Each row is a point. A path goes straight from each point to the next, and from the last back to the first. The post is the endless flat space through its rows: a point in 2 columns, a line in 3, a plane in 4, and so on, so that a path can go around it. Count how often the path circles the post. Going back the other way cancels.
In the rows, 128 means zero.

Post, 2 rows:
[[139  87 127]
 [ 77 162  86]]
Path:
[[ 80 152  25]
 [163 120 113]
 [158 106 163]
 [126 106 145]
 [119  63 144]
 [ 91 126  79]
 [123 119  31]
 [187 116 114]
 [123 146 134]
 [158 170 144]
 [116 184 136]
 [ 90 156 180]
 [ 81  65 130]
 [ 55 106  51]
 [122 156  28]
 [132 193  89]
 [116 172 114]
 [ 81 174 167]
 [ 65  98 137]
 [ 41 150  63]
 [105 101 100]]
Times around: 3

Post (5 x 6):
[[ 98 140 144 136 134  59]
 [166  99 164  84 139 111]
 [129 120 174 131 148 141]
 [153 123 173 190  55 174]
 [ 62 150  81  65 125  93]]
Path:
[[151  73 162 196 157 133]
 [247  26 211 167 100  35]
 [ 99 118 105  89 176 179]
 [190 118 183 129 144 107]
 [110 159 166 129 130  99]
 [192 101 249  99  99 137]
 [ 88  93 182  80 159 136]
 [152 117 162  59  99 158]
 [124 166 125 120  67 133]
 [192 106 121 110  75 181]
 [170  81 167  84 164 202]
 [108  99 173 130 175  80]
 [103 108 190 120  99  98]
 [ 81 166 169 161  98 123]
 [ 71 181  94 116  83 137]
 [132 148 110 155 151  94]
 [128  74 151 204 161  74]
 [138  95 206 194 112  97]
 [131 124 188 157  98 129]
 [130 180 163 153  29 113]
 [173 165 153 105 105 112]
 [109 136  75 108 129 151]
 [121 176 104 125  79  92]
 [106 146 150  88 161  64]
 [ 93 132 141  65 160  22]
 [ 90 176 165 138  68 113]
 [160 144 188 122 136 104]
 [129 141 123 101 204  86]]
Times around: 2

Post:
[[149 110 118 120 116  95 149 119 136]
 [125 136 174  79 126 134 108 172 129]
 [127 114 124  76 127 136  38 131 143]
 [125 129 126 147 101  65  96 125 151]
 [160 144 182 118 194 102  62 123 112]
 [108 125 131 151 119 148 212 107 136]
 [143 154  99  76 114 149 106  89 120]
 [160 125 152 200 111 172 190  94  89]]
Path, 27 rows:
[[117 133 101 142 137 128  50  92 113]
 [110 105 174 132 177 155  84  86  90]
 [ 94  62  69 169 137 141 145  57 118]
 [156 134  99  25 160 171 134  53  93]
 [155 140 159 128 183 127 132  72 141]
 [179 193 160  79 157 142  97 127 139]
 [133 179  84 109 138 132 212  80 122]
 [110 160 147 103 165  86 136 127  91]
 [104 110 137 149  85  91 107  97 131]
 [157 117 102 134  74 122 133  97 133]
 [106 175  84 113  99  76 125  47 203]
 [131 175 112 113 184 134 109  71 178]
 [111 127 129 134 106 161 176 148 126]
 [118  70 159 190 168 100 170 104  98]
 [107 146 109  93  61 153 147  83 127]
 [195 157 155  96 112  46 101 120 134]
 [107 202 118  69 195 110 199 119 176]
 [142 121  98 233  72 135 181 108 107]
 [169 162 168  90 222 144 182 106  87]
 [124 182  92 111  90  86  85 106 156]
 [133 113 174  97 156 141  62 152 181]
 [153 114 112 176  94 163  86 122 110]
 [135 149 165 149 100 123  77 146  92]
 [166 124 186  97  90  95 137 164  73]
 [176 115  98  82 136  97 146  77 130]
 [137 132 173 167 128 154   7 127 140]
 [153 161 104 129 142 163 162  81 101]]
Times around: 4

Post:
[[157 126  50  82 159 112 121 130 114 200 126]
 [185 131 115 140 177 132 148 132 130 139 132]
 [122 115 184 154  98 139  82 117  95  95 161]
 [151 150 146 167 105 112  91 147 141 139 133]
 [112  66 185 199 133 141  64 154  85  73 107]
 [158  71 158 134 113 162 107 181 104 102 103]
 [156 141  60 129 111 167 116 112 120 127 142]
 [121 137 134 157  86  98 111  98 118  98 131]
 [111 176 129 150 153 172 157 149 153 153  98]
 [128  93  66 121 123 132 132 106 144 158 167]]
Path:
[[126  70 163 182 155 194 119 134 134 135 109]
 [175 157 158  90 168 109 134  92  66 128 117]
 [ 97 165 146 130  53 186 119 126 114  66  90]
 [104 150 132  75 101 100  55 162  49 160  90]
 [179  87 116 168 174  91 178 135 122 121 143]
 [154 107 141 151 200  90 167  68  91 166 154]
 [ 99  68 110 133  61 114  66  90 124 135 144]
 [155  95 114 130 150 141 103 162 163 107 131]
 [174 140 129 107  98  38  75 159  81 116 150]
 [232  77 139  71 158  84 207 135  42 127 104]
 [ 93  82 122 128 165 103 138 107  81 133 134]
 [138 144 148 179  85 124  74  99 145 199 197]
 [123 140 121 179  70 157  88 132 161 133 107]
 [220 127  74  63 139  92 125 103  72  85 107]
 [144 128 137 129 140  92 109  95 151 100 123]
 [136 157  74 201 185  96 115 113 147 105 188]
 [ 42 108 140 142 111 249 158 178  81 119 120]
 [ 82 132 161 117 127 207 146 124 105 157 137]
 [ 73 116  33 189 124 139 128 107 180 137  73]
 [119 231  96 147 110 150  82 174 152 173  65]
 [137 123 165 151 181  85 125 161 109 108 111]
 [168 171 110 110 135 127 141  83  58 110 183]
 [153  88 152  98  97 196 163 181 103 147  70]
 [ 84 137  95 120 113 222 162 135 156 143  84]
 [135 136 125 171  99 150  98  77 128  75 178]
 [186  70 141 135 173 117 101 201  88  68 105]
 [132  96  81 130 115 166 139 172 100 148 129]
 [120 187 158 207  71 111  81 104 126 152 123]]
Times around: 5

Post:
[[157 110 130 113 169 132 144 135 113 142 105 151 106  79]
 [165 117 162 153 137 120 149 113 157 119 126 134  69 126]
 [142 116 107 119 104 172 145 105 184 118  95 146 129 167]
 [184 118 115  99 144 121 137 152 128 125 135 138 140 128]
 [154 110 157  91 173 131 150 170  70 139 127 154 141 132]
 [149 154 159 148 148 105 142 161 120 118 131 161 149  88]
 [125 124 119 149  84 127 168 108 138 124 124  99 149 126]
 [133  93 108 142 102 121 122 117 157 152  92 118 118 174]
 [111  98 113 140 127 139 116 142 146  92 130 111 150 166]
 [134 120  95 138 179 123 168 119 133 138 119 139 124 148]
 [123 140 126  98 128 149 106 120 116 124 163 177 151 151]
 [137 171 166 125  38 124  63 210 120 131  83   7 163 142]
 [138 121 139  84 152 108 144 172 117 131 132 180 116 126]]
Path:
[[125  90 142 161 125 131  93 139 125 161 119 133  89 159]
 [202 106 112  84 180 146 155 135 181 134 102 172  95  99]
 [150  90 147  88 153 137 116 105 144 133  88 149  94 128]
 [126 155  95 109 134  98 166 132 147 125 107 171 137 127]
 [108 134 141  96 118 184 194 125  94 123  91 154 154  93]
 [135 121  84 132  86 113 189  81 160 152  79 163 123 171]
 [143 120 149 119 129 125 141 152  70 135 124 142 205 145]
 [137 131  75 100 132 180 141  70 135 147  96 177 144 118]
 [169 117 113 183 118 115 157  91 161 136 143 165  84 126]
 [159 110 111 104 160 146 146 201 139 107 119 165 201 137]
 [130 103 131  84 123 101 146 159 108 145 149 107 156 161]
 [160 140 206  67 133 155 156 128 101 117 104 207 155  46]
 [118 118  85 122 124 148 154 134 123  99  80 116 178 104]
 [123 155 106 105 123 153 134 210  97  81 137 129 202 187]
 [155 125 194 155  81 133 166 135 133 175  86 111  90 174]
 [152 152 112 139 198 124 144 194  95  79 174 108 131 101]
 [125  91 164 168  42  73  99 148 149 110 118 131 124 160]
 [119 147 124 122 171 132 108 165 113  97 124 100 149 182]
 [130 128 150 165 155 146 133 150 128  65  94 133 129 153]
 [155 107 117 207 175 117 106 103 147 129 136  94  60 109]
 [131 131 108 127 156  68 124 187 137 164 164 127 134 127]
 [144  97 165 101  74 145  94 113 163  99 165 144 132 158]
 [117 131 137 136 159 107 135  95  47 145 144  61 183 147]
 [148 130  95  81 139 145 129 155 115  93 161 140 194 191]
 [182 141 131  90  65 213 122 138 150 144  64 146 106  97]
 [192 147 149 149 138 181 159 126 139 100 137 138 157  86]
 [162 160 152  98  98 116 133 173 123 131 153 133 183 158]
 [ 84 175 171  96 114 115 188 150 103 130 107 123 148 139]
 [163 125 128  95  90 146 137  98 120 113 108 122 121  96]
 [ 90 146  60 133  71  72 174 150  81 173 141 109 187 226]]
Times around: 4

Post:
[[142  94 109  81 137  89 110 115 140 186 142 160  69 120 173 143  74  90]
 [117 122 148 156 119 116 192 150 122 107  86 200  70  90 154 144 145 139]
 [117  73  92 123 130 202 141 122 148 148  92 145 146 134 135 116  99 133]
 [ 69 163 158 135 124 116 101 136 129 115  81 117 163 118 216 157 193 100]
 [136 114 172 102  92 160 141 181 101  66  41 140 154 135 125 139 137  92]
 [102  86  87 152  73 153 112 108 120 134  93 115  65 128 102 109 115 131]
 [154 120 108 193 132  72 109 185 130 129 100 124 128 120 148 162 122 115]
 [146 158 160  97 131 108 125 141 189 187 105 141 201 166  85 181 127 139]
 [166 139 109 155  87 107 101 102 141 104  99 160 162 154 105 174  91 149]
 [184 171  80 121 136 116 192 117  61 119 113  76 197 141 178 174 125 117]
 [212 155 189 129 122  64 119 144 123 233 120 162 165 120 134 191  90  51]
 [107 133 133 120 109 150 140 163 120 138 154 117  75  38 148 142 110  84]
 [159  77 134  97 122 132 135 108 156  86 188 160 104 115 118  88 124 148]
 [126 105 173 156 134  49  70 158 124 178 150 135 130 137 119 193  87 104]
 [123  95 137 153  93 112 154 156 152  87  86 202 181  89 135 197 219 121]
 [159  96 138  97 117 229  90 100 120  92 132  55 109 163 194 135 135 169]
 [163  60 135 146 103  61 108  75 136  57 126  71 107 102 247 151 106 104]]
Path:
[[174 154 148 202  47 147 136 142 143  63  73 221  79 117  99 170 152 197]
 [136 129 113 152 109  78 106 191  85 165  97 153 143 112 117 148 175 119]
 [171 164 212  99 103 189 129  78 132 103  57 169 105 139 135 143 160 172]
 [ 82 110  65 145 107 188  73 127  86  87  20  98 108 137 137 157 104 146]
 [171 111 183  86 171 195 117 189 106 143  56  54 139 148 237 134 101 105]
 [142 119  65 113 176 112 147 113 163 123 143 159 165 123 124 114 105 121]
 [ 71 145 214 161 133 165  84 151 130 182  91  98 183 185 139 227 153  85]
 [154 151 134 168  82 189  90  90 121 118 169  92 147 173 146 147  85 178]
 [136 115 125  93  94 127  90 151 148  72 109 147 123 178 108  66 120 188]
 [114 112 142 116  59 180 168 158 145 110  39 100 162 129 172  99 172 107]
 [111 100 117 106 125 134 125 201  91 120 125 129 181  97 219 152 107  53]
 [149 160 163  63 127 164 110 168 143 154  91  85 148 149 101  88 126 129]
 [133 117 160  87 147 145 122 133 128 166  76  53 158 130 207 160 123  87]
 [150 139 104  80 112 164 149 135 141 135 111  54 190  92 175 168 173 162]
 [ 78 199 162 114 132 107  95 108  70 133 179 115  81 115 129 163 116 141]
 [ 74  93  60 156  86  85  88  93 180 123 111 189 108  92 103 129 116  95]
 [105 141 180 137 124  88 153 133 178  71 176 173  60  40 182 210 132  96]
 [159 129 179  94 109 181 124  86 181 170  80  87 123 136 153 165 151 116]
 [128  55  94 192  73 116 161  91 152  53 180 167  67 116  75 126 110 157]
 [ 95 126 108  17 119 156 161 183 174 167 106 134  90  88 101  73  61  62]
 [172  79 148 160 102 169  40  87 144 179  80  94 211 116 226 195 172 136]
 [138 138  91  77 132  78 163  66 120  70  93  67 170 108 180  78  72  89]
 [161  92  94 113 129  83 143 118 249 161  68 205 104 119 166 210  92  87]
 [153 169 172 130 102  81 151  73  87 231 124  74 123 178 162  93  77  58]
 [165 152 100 130  62  57 185 187  45  51 125 154 123  85 151 220  90 121]]
Times around: 3

Post, 17 rows:
[[119 154  94  70 128 119 123 158 149 135 131  93 172 114 175 150 141  87]
 [103 168 184 187 110 110 154 228  91 143  99 141 108 138 179 138 118 111]
 [127 148 122 166 153 118 129 119 172 116 178 153 175 170 130 139 108 144]
 [ 92 102 129 172 112 111 104 173 122 151 103 107  96  56 211  88 171  89]
 [139 130 209 143 129 100 127 161 131 122 148 134 127 155 104 105 123 138]
 [112 134 144 119 116  99 120 133 190 176 123 126 139  86  87 140 120 149]
 [157  57 102 152 112  99 106 120 137 138 147 148  85  82  99 128 116 101]
 [152 165 162 140 130 124 121 146  76 143 114 157 119 164  96  81 185  98]
 [131 139 167 194 139 109 151 155 154 143  94  82 114  84 150 112 161 124]
 [110 111 134 143  95 137 125  88 146 148 181 132 163 147 155 182 105 120]
 [129 160 174 139 139 152 117 100 119 142 190 138 138  69 122  80 155 114]
 [123 171 169 154 163  83 121 137  87 121 163 170  92 135 110 178 120 148]
 [120 146  93 123 166 150 107 180 162 136 101 140 110 164 124 123 141  44]
 [ 80  79  77 138 154  99 136 106 132 134 179 139 155 131 124 133  98 115]
 [111 137 119  78  77 133 146 116 140 158 135 121  90 108 130 129 127 130]
 [148 134 158 222 174 127  91 150 122 171 166 117  87 191 140  96 131  74]
 [134 154 137  78 141 108 120 123 141 147  70 121 167  84 151  99 123 102]]
Path (24 x 18):
[[112 163 178 157 106  99 134 125 109 183 119 113  81 128 151  76 132 116]
 [124 140  59 164 122 117 113  89 138 149 181 142 182 128  85 128 139 132]
 [160  91 152 132 150  88  15 179 105 165 122 127 123 165 164 162 111  53]
 [205 116 157 197  98 155 132 133 143 127 120 130 118 126 158 135 118  99]
 [160 176 132 106 106 157 165  98 119 150 100 120 136 216 135 162 161  93]
 [ 82 177 209 114 153 102 111 163 161 142  95 157  49 116 129 119 136  93]
 [122 131 137 244 161 103 107 208  87 142 134 143 107  90 102  60 150  64]
 [140 104 119  99 157 144  86  91 159 109 101 134 115  66 134  87 164 136]
 [106 153 186 153  74 151 108 145 147 175 116 195 136 129 171 142 133 172]
 [124 139 179 175 149 111 141 162  81 110 165 124 161 119 240 109 133  63]
 [131 181 130 135 174 110 115 101  98 171 100 147  68 163 131 115 136  76]
 [137 123 101 160  97 130 109 155  87 113 191 118 139  81 196  90 164  83]
 [145 147 163 158 136 114 130 185 191 148  78 119  85 115  88  74 123 140]
 [142  87 104 143  92 167 160  93 164 174  78 141 130 127 114 138 120 127]
 [156 153  90 174 147  70 134 128 127 189  98  93  90  90 219 153 166  95]
 [149 134 134 178 204  60 123 127 125  96 123 113 123 132  91 112 162  91]
 [ 41 139 134 168 101 103 146 207 112 150 115 130  85 114 113 120 103 147]
 [144  94 193 179 103 102  65 122 119 124  94 165  99  82 129 211  97 140]
 [ 42 151 124 185 136 123 133 147 134 182 113 187  84 123 143 170 142 171]
 [122 154 109  95 184 112 121  62 113 148 165 167 145 118 127  89 153  99]
 [ 91 125 174 111  82 134 195 121 196 130 214 104 171  81  73  78  95 163]
 [123  88 200 202 120 155  67 249 136 175  73 208 126 152  55  91  55  49]
 [132 127 158 133 147 133  86 108 118 133 196 164 104  79 117 122 172 143]
 [101 102 130 137 166 111 171  40 134 122 175  93 133  95 125 114 168 156]]
Times around: 5

Post:
[[128 144 133 114 104 143 138 103  73 101 127 123 123 131 126  67 114 131]
 [176 149 154 109 150  66 141 135 121 175 138 132 173 113 165 100 108 162]
 [131 135 150 144 128 134  94 109 163 163 122 128 115 159 134 108 120  98]
 [103  95 169 140 188 153  70 147 183 121 115 131 121 119  52 141 128 113]
 [125 132  78 130 163 105 120  92 128  80 147 142 126 132 131 106 140 134]
 [150 101 102 121 137 112  96 109 143 123 122 146 193 119 111 130 112 108]
 [157 119 136 118 149 109 149 176 123 128  90 210  62 175  78 143  92  61]
 [153 201 115 112 132  89 151 143 161 167 123 148 147  68 158 157 106 161]
 [133 133 128 139  93 136 106 161 143 150  56 158 157 153  77  97 130 129]
 [105 164 103 100 136 114  98 138 162 140 160 115  78 123 128 151 123 122]
 [153 156 171 115 127  93 141 126 111 120 176 119 154 177 142  91 157 131]
 [152 131 133 132 156 127  83 135 144  96 110 122 117  72 132 137 130 152]
 [135 123  97 142 138 166 126 154 144 132 153 124 117 109 146 134 135 140]
 [149 116 107 155 121 123 128 122 121 124  98  99 141 100 102 116 119 123]
 [144 124 143 153 151 151  80 107 125 174 108 167  98 110  93 169 152 154]
 [146 125 100 112 125 100 129 138 168 159 118 151 122  81 126 118 142 101]
 [118 100 123 150 128  99 131 111 135 116 151 125 148 102 152 115 131 147]]
Path (28 x 18):
[[167 108 179 143 156  93 117 116 159 198 147  89 161 105 128 102 104 102]
 [132 110  88 141 139 110 104  98 167 142 120 228 149 128 118 168 138 148]
 [201  80 143 106 150  75 122 151 126  91  89 162 115 139 124 143  94  66]
 [ 97 141  68 155 128 135  73 116 184  91  59 125 120 146  81 139 167 150]
 [194 126 145  97 182  80  98  76 154 162 105  96  49  64  89 130 112  93]
 [161 148 104 144 164 142  93 115 178 145 105 199 107  85  87 107 172 163]
 [152 127 174 136  82  82 157 166 108 208 142 153 146 157  95  94 148  99]
 [126 119 170 140 106  80  90  92 136 154 141  99 142 140 167 120 147  96]
 [158 122  98  91 167 125 117 175 111  79 145 142 147 109 196 157 148 189]
 [ 78 132  97 129 111 124 107 152 180 122 108 152 138 165  63 165 143 164]
 [199 113 119 154 160 110 121 152 166 107 154 135  86 154 149 125 128  95]
 [146 127 118 117 129  99  74 118 113 145 146 148 120  89 127 132 138 145]
 [141 101  92 148 157 114 120 159 155 160 127 161 193  86 132 162 148 122]
 [125 126 158 147 107 163 107  94  90 106   7 134 163 123 127  85  78 147]
 [108 100 123 147 185  99 146 175 160 112 190 102 148 104  97 185 158 148]
 [138 118  61 108 131  91 112 128 112  97 158 204 103 127 130 152 127  66]
 [111 148  57 106 111 103  85 159 204 122  92 155  95 100  73 126 130 101]
 [119 127  81 120 103 137 122 151 188 174 185 140 101 103 128 153 174 105]
 [177 154 146 101 120  80 152 126  96 196 119 129 126 114  90  83 106  87]
 [197 132 113 160 111 115 147 138  72 122  77 131 137 122 110 161 104 113]
 [156 130  57  61 152 136 125 152 148 100 149 177 143 120 101 176 186  82]
 [141 116 155 101 119  72 168 127 166 150  78 212 112 139 123  75 141 107]
 [145 125 146 153 108 114 116 103 115 137 141 114 121 133 135  90 136 160]
 [185 158  89 127 114 113 108  54 103 124  69 214 130 107 135  84  97  86]
 [128  80  68 109 167 143  69 108 103  79 121 139  46  72 138 145  87  97]
 [127 203  59  92 126 154 118 136 130 175  84 150  78 113  88 175 156 148]
 [136 121  50  79 145 115  86  85 107  40 124 136 135  72 150 103 143  93]
 [ 91 197 157 122 140 101  63 149 173 140 127  72 167 132 131 130  93 175]]
Times around: 2
